Every row gives one point. Any point is a mix of the corners, with weights that add up to 1. It lies inside the corners' shape when no weight is negative. Say inside or outside, and name the corners with a negative weight.

Corners:
(1): [ 16 -31 -33]
(2): [-27  39  32]
(3): [-56  -6  24]
(4): [ 13   6 -84]
Points:
[  9  -1 -64] -> inside
[-19  17 -18] -> outside (1)
[ 10 -16 -40] -> inside
[-49  -4  18] -> inside
[-31 -14  15] -> outside (4)
[ 12 -24 -34] -> inside

Corners:
(1): [ -4 -41 -30 -11 -36  14  60 -25 -68 -49 -54   4]
(2): [ -8  97  11   8  32 -32  23 -24   7  35  16 -12]
(3): [ 71 -43   4   3 -50  48  58  19 -67 -54 -47  18]
(4): [  4 -12 -31 -62 -41  27 -63  91 -62  10 -32  20]
(5): [-57  60  23  27  16   0  43 -38  42  18 -22 -69]
(6): [ 30 -12 -11  18 -47 -26  42   6 -14 -85 -12   0]
(7): [-40  15  29  49  60   5 -31  -6 -28   9  17 -10]
(8): [  6 -21 -22 -30   6  34 -79   0  -5  50  11  11]
(9): [ 16   3 -33 -53 -63  52 -20  56 -90 -16  35  -7]
(10): [-28 -26   7 -52  22 -10  18  14 -12  19  26  -5]
(11): [-10  44  50 -15 -25 -31   1 -37  -8  28  17 -41]
(12): [-49  78  26   2  -6   5   8 -13  36  37  26  24]
(13): [-21  -4  -8  34  -9  11 -17  19 -27  73  30 -15]
Points:
[-10 -12  -9   3 -15  26  -3  17 -34   1   1  -5] -> outside (2, 11)
[  2   3  -4 -10 -17   7 -10   3 -18   0   5  -4] -> inside
[  4   3  -2  -5 -14   4  17  13 -40 -12  -6  -9] -> outside (8, 12)
[ -2  33   4  12   7   0  24  -6  -5   3  11 -28] -> outside (1, 4, 11, 12)
[ -4   7  -1  -4 -11   8  12   0 -31   7  11 -18] -> outside (4, 12)

Corners:
(1): [-35   4  46  38   2 -22  17  37  41 -13 -46  15  20   8 -46  40 -20 -12
  12 -37]
(2): [-38 -31 -31  37 -76 -25 -19  45 -27  25 -15 -33 -39 -27  -4  40   5 -51
  23  -4]
(3): [-29 -34  57   3 -10 -28  -5 -11   8 -24  25  27  45  27  26 -37 -18 -40
   6 -25]
(4): [-52 -42  74 -49 -29 -19 -56 -10 -12 -33  47 -36 -18 -33  -2 -46  45  14
 -28 -36]
(5): [ 18  -6 -65  54 -50  42  10 -12  -8 -21 -73   2  62 -15  69  51 -36  46
  19  27]
(6): [-12  38  30   3   8 -17 -63  45  -7  19  36   7 -64   7  21   9 -10  64
  -3  56]
(7): [ 20  29 -28  40  27 -36 -15  -7  46  -3 -33  44  -3   2  61 -25   2 -31
  15  28]
(8): [ -5 -56  25  27  -1 -24  25 -19 -26 -13 -20   2 -45 -30  66   1 -38 -38
  54  15]
(9): [-35  16 -77 -18  33  48 -43 -40 -10 -14 -68  67  61  26 -27  12 -51  49
 -22   2]
(10): [-23 -41  41 -63  49 -57 -36 -39 -17  48  12 -22  83 -10  40  35 -12  16
 -45  28]
(11): [  2   7  59 -48   6  30  -9  34  27   9 -11 -31 -64  -2  64 -19  33 -19
 -20  11]
(12): [ -8  -5   7 -27  48 -65  38  50 -17 -55   9  65  50  -7 -24   3  -4   4
 -15  11]
(13): [ 10  24 -66  46  41   8  18 -31   6 -30 -18  85  18  32 -45  36 -10 -47
 -10  49]
(14): [-39  -3  49 -27 -33   6  24  10 -28 -20 -30   0  49 -28 -17  -5  42  -8
  38 -16]
(15): [-13 -50 -63  16  49 -18  40 -12 -32  -3  55 -55   5  -7   1  36   9 -29
  78   2]
(16): [ -2 -45  19  -6 -61  13 -13  25  55 -10 -20   7 -40 -37   5  31 -55 -67
  28  12]
(17): [-15  50 -66  13 -11 -41 -14 -26 -40  -7  51  -7  24   6 -42  -5 -34  73
 -13  26]
(18): [-36  60  22 -32  32  -9 -58  20 -21  18  79   4 -32 -38  -9 -16 -21  22
 -58  18]
(19): [-54  39 -64 -35 -46  19   8 -48 -43 -21  52  92  20  26  -8  60 -19  90
  21 -37]
(20): [-60 -22   2  22 -67  27   9  -6  48  17  39  58 -59 -37 -23 -42 -49  14
 -21  11]
(21): [ 61 -65 -49  22 -21  22  25  -4 -33  26 -29 -40  35 -51  -8  25   8 -38
  47 -21]
Points:
[-20  -4   6  -3  -6 -10 -13   7 -10   3   9   3   2 -11  14  -1  -6  16
   5   2] -> outside (13, 16)
[-18   2 -15   5  -3  -1  -3  -9  -4 -11   0  34   5   3  -3  19 -17   3
   7   8] -> inside
[-10 -10  -1  16   5 -17  -5   3  20  -9  -7  22  -7   1  17  -3 -17 -16
   3  20] -> outside (14, 18, 19, 21)
[ -9 -14   6  -3   3  -7  -5   6  -8  -6 -17   8  19  -8  13  21  -1 -14
  15   2] -> outside (17, 20)
[-23  12   7  -2 -10  -5  -5 -18   6  -4  23  20 -13  -8  18   8 -10  21
   3  17] -> outside (2, 3, 9, 12, 21)
[-13 -18   3   5  -5  -3  -1   2   1  -5  -7  13  -1 -12  16  12 -14 -10
  13   6] -> outside (17)
[-35 -20 -26 -14   6 -21   7 -19 -46 -13  34  21  37  -8 -24   6  -4   6
   7 -14] -> outside (1, 5, 6, 7, 11, 16)

Corners:
(1): [ 27  46 -39 -43  62 -16 -20 -72   5  -9  27 -17 -67   6 -40 -38 -16  -9
  30 -62]
(2): [-62 -33  31  27   9  13  57  -4  -3  -4  -8  31  18 -15  34 -35 -58 -64
  38   2]
(3): [ 23 -10 -30  -6   1  19  48   2  42 -30 -26  16  -9   3 -63 -12 -19 -30
 -37 -22]
(4): [-31  25 -20 -33 -49 -39 -21   8 -49 -24  28 -38  54  26  26  55 -11 -34
 -25  46]
(5): [ 15  54   9 -19  10  25  32 -65 -19 -50 -53   9 -28  27 -66  61 -60 -81
  55 -30]
(6): [-15  63  29  14  74 -54 -40  59   6  53  49 -74  29 -52  21 -54 -35 -10
  17  56]
(7): [-47  38 -21 -33 -31 -30 -41   7  -9  49   1 -31  14  -6  37   7  -5  39
 -23 -13]
(8): [-30 -25 -41  63  64  15  11  19  13 -28 -31  53  31 -26 -27 -42  12  57
 -42  13]
(9): [-12  -4 -54  19  -9  18 -46 -49  35  -9 -72  12  30  26  29 -28  42  37
 -14 -38]
(10): [ 12  64 -11  -2  57 -63  11  21 -24  47   0  -4 -25  13  -7  65  12  -5
  13  34]
(11): [  3 -19  -2  -9   1 -68 -58  53 -22  52  35  70  87  33  23  15   1  33
  35 -19]
(12): [-10 -64  31 -15  75 -73 -36  25   4  34 -27 -28  45  -2 -39  14  27  23
 -10 -20]
(13): [ -7 -54 -18 -16   0  45 -40 -26 -39  11  -1  28  69  54 -20 -16   5 -54
 -10 -40]
(14): [ -4  27  41 -52  44  18   2  -3 -49  37  37 -19 -31   5   5 -70 -15  -5
 -17 -48]
(15): [  0  11 -53  11  45 -33  64  15   6 -69 -70 -48 -12 -31 -81   5  77 -12
  54  23]
(16): [-34 -32  43  33 -28 -66   9  33 -58 -11  -7 -28 -57  25 -43  32   1 -56
  30 -42]
(17): [-29 -36  -8  13  -8 -35 -49  11 -49  21 -44  74  48   7  21 -39  29  36
 -12  19]
(18): [-12 -29  37 -19 -38  15   6 -27  -9   1  11  -4  58   9 -53   3  16 -28
 -31  48]
(19): [ 35   1  16   4  38 -64  36   4  -3  43   8 -20  65 -32 -13  47 -16 -32
  -1 -18]
(20): [ 32  52  24 -47  31  23 -47 -31  37  25  27  52  56 -53  25   5 -29  18
  -2  19]
(21): [  5 -29 -36   4 -23  36  32 -26 -30 -32 -43  -2 -10  13 -42   5   6 -19
   7   2]
Points:
[ -9  -7   8  -1  30  -9  -4  -6  -5   5 -15   6  21 -11 -14 -14   0  -6
  16 -13] -> outside (3, 4, 10)
[ -1  20 -10 -16   6  11 -15 -34 -12 -10 -19  -5  -5  16 -27   6 -11 -16
  -5 -11] -> outside (2, 11, 15, 19)
[-10 -13  -4  -1  11 -16  -5  -1  -5   5 -11   4  32   4 -18   5   0 -14
   1  -2] -> outside (14)
[-18  -5  -4   8  15 -36 -19  12  -6  21  -3  10  22  -7   5  -4  -3  13
  -8   8] -> outside (5, 13, 14, 15)
[-12 -27  -8   4  23 -18 -11   8 -11  31  -8  12  35   6  -3 -21   7  10
 -13 -10] -> outside (4, 5, 15, 16, 20)
[ 19  15 -16 -16  44  13 -10 -26   9 -10   4  -2  20  -7 -31 -22  -7  -5
  -1 -14] -> outside (2, 7, 10, 16, 17)
[-14  13  -9  -1  14 -34  -5  16  -9  10 -14  -2  17  -6   3   6   2   8
   6  -1] -> outside (1, 13, 18)
